Each wall is flat, endless, passes through zero and stands at right angles to its row. A trip goes straight from one point to another. Which walls does it cross, in order?

Walls:
(1): [-1.4  5.7]
(2): [-3.4  1.6]
(3): [ 1.2 -1.8]
(4): [-0.5 -4.3]
Trips:
[-2.0  1.0] to [-0.1  3.0] -> none
[-0.3 -5.6] to [-0.3 -2.3] -> none
[-0.9 -1.2] to [ 1.4 -0.3] -> 2
[-7.8 -2.2] to [ 1.0 -4.6] -> 3, 2
[-0.8 -0.8] to [-7.0  3.0] -> 3, 1, 4
[ 1.7 -2.3] to [-1.1 -1.2] -> 2
[-3.2 -2.5] to [-0.3  3.6] -> 3, 1, 4

Walls:
(1): [-2.3  6.6  0.7 -7.6  4.5  0.2  1.3 -1.6]
(2): [ 1.8  2.8 -0.3 -2.3 -1.3 -1.9 -0.9  1.8]
(3): [-2.1 -3.1 -4.1 -0.6  0.7 -0.6  0.4 -2.2]
Trips:
[-1.7 -4.9  1.3  0.5 -0.9  6.7 -2.2 -2.2] to [-0.4 -3.6 -1.4  0.9  0.3 -2.6  1.1  2.3] -> none
[-0.9 -2.6  3.3 -6.1 -0.4 -0.6  2.8  6.9] to [-2.1 -0.6  1.0 -4.5  4.6 -4.2  6.8  0.8] -> 3
[ 1.6  2.2 -0.6 -2.1  2.0 -0.6  1.4 -0.9] to [-7.1  1.8  1.6 -0.4  1.7  0.3  6.1  3.9] -> 2
[ 0.8 -1.1 -0.7 -1.1 -1.4  1.1  1.9 -1.4] to [ 1.3  0.6 -1.3 -0.3  4.7 -2.2 -1.7 -1.1] -> 1, 2
[ 1.4 -4.5 -2.6 -1.9  2.3  1.1  3.1 -0.1] to [-2.6 -2.8  1.0  0.1  0.3 -1.5  5.9  0.3] -> none
[ 1.3 -8.6  1.9 -2.6 -0.6  1.9  1.6  0.3] to [ 0.1 -1.3  0.0 -0.9 -3.7 -4.6 -1.7 -3.9] -> 2
[ 3.3  0.9  1.7 -3.4 -2.2 -2.8 -2.6  0.3] to [-5.2  0.5  0.9  1.5  0.1 -3.8  1.3  0.5] -> 3, 2
[-1.8 -4.4 -0.4 -2.3  7.1 -2.3 -3.4  0.7] to [ 1.3  0.4  0.8 -0.4  1.6  2.4 -4.3 -2.4] -> 3
[ 2.1  1.5  1.2 -1.3  0.3  0.1  5.5  2.5] to [-0.1 -2.6 -2.1  5.8  5.8  1.3 -2.1 -3.3] -> 2, 1, 3
[-5.7  0.5 -1.1 -5.3  3.8  3.9 -4.4 -1.6] to [ 0.4  0.9 -3.5 -4.1 -0.8 -2.9 -1.5  3.1] -> 2
[ 0.1  2.7 -2.8  4.4 -1.6 -3.9 -2.8 -1.2] to [-1.5  4.0 -0.8 -0.7 -2.5  1.5 -2.9 -1.4] -> 3, 1
[-2.0  1.3  1.0 -3.8 -0.2  2.8  2.2  2.1] to [ 0.5 -0.5 -2.1  2.5 -3.3  3.6 -0.6  3.4] -> 1, 2

Walls:
(1): [ 0.1  1.6 -3.3 -3.6  7.9 -0.1  1.8 -2.7 -1.2  5.6  3.0  0.2  0.8 -1.6]
(2): [ 1.2 -2.3 -0.6  0.0  5.6  1.9  1.2  1.7 -2.8 -0.2  0.4  5.7 -4.2  1.4]
(3): [ 8.7 -2.7  0.1  1.0 -3.4 -1.4 -1.0 -2.3  2.2 -3.7 -3.6  1.3  0.5 -1.0]
(4): [ 1.2  1.7 -1.6 -0.8 -0.3  1.9  2.7  3.2  1.8  3.3  4.3  3.7 -7.1  5.3]
(5): [-7.4  3.5 -0.2  1.6 -1.5 -3.1  2.0  2.0  2.5 -4.1 -1.8 -0.1 -1.0  0.1]
(6): [ 3.2 -5.3  2.4 -0.6 -2.7 -2.2 -2.2  1.9  0.3 -2.9  0.9  0.5  2.5 -1.6]
Trips:
[-0.2 -0.8 -1.2 -5.7  1.7  2.5 -3.3  0.8  0.8  2.7 -1.5  3.9  2.5  2.2] to [-2.2  0.7  0.2 -2.4 -0.2 -2.5  2.2  2.3 -5.3  2.5  2.0 -3.7 -0.3  1.6] -> 2, 5
[-3.3  0.5 -4.9  2.6  2.5 -0.9 -0.2 -0.1  2.0  0.1  1.1 -3.5 -6.1 -2.2] to [ 5.7 -0.2  6.0  8.4 -3.6 -1.9 -3.3  1.3  0.1  0.9 -1.9  2.9  1.1 -1.3] -> 1, 3, 2, 6, 4, 5
[-0.5  1.1  4.8  1.0 -1.2  1.3  4.5 -2.5 -0.7 -1.3 -0.2  2.3 -4.9  0.4] to [ 2.3  1.5 -3.6 -1.7  0.2  2.2  4.4  2.1  0.6  0.4  3.3  0.4 -4.3  0.2] -> 3, 1, 5
[-7.0  0.9 -0.3 -0.8  5.6 -1.1  2.1 -0.8 -1.3 -2.7 -3.5 -0.9 -1.8 -3.2] to [-1.2 -2.9  2.2 -1.8 -1.7  0.0  2.9  1.2 -1.0 -6.8  4.2 -0.2  0.9  5.7] -> 1, 6, 4
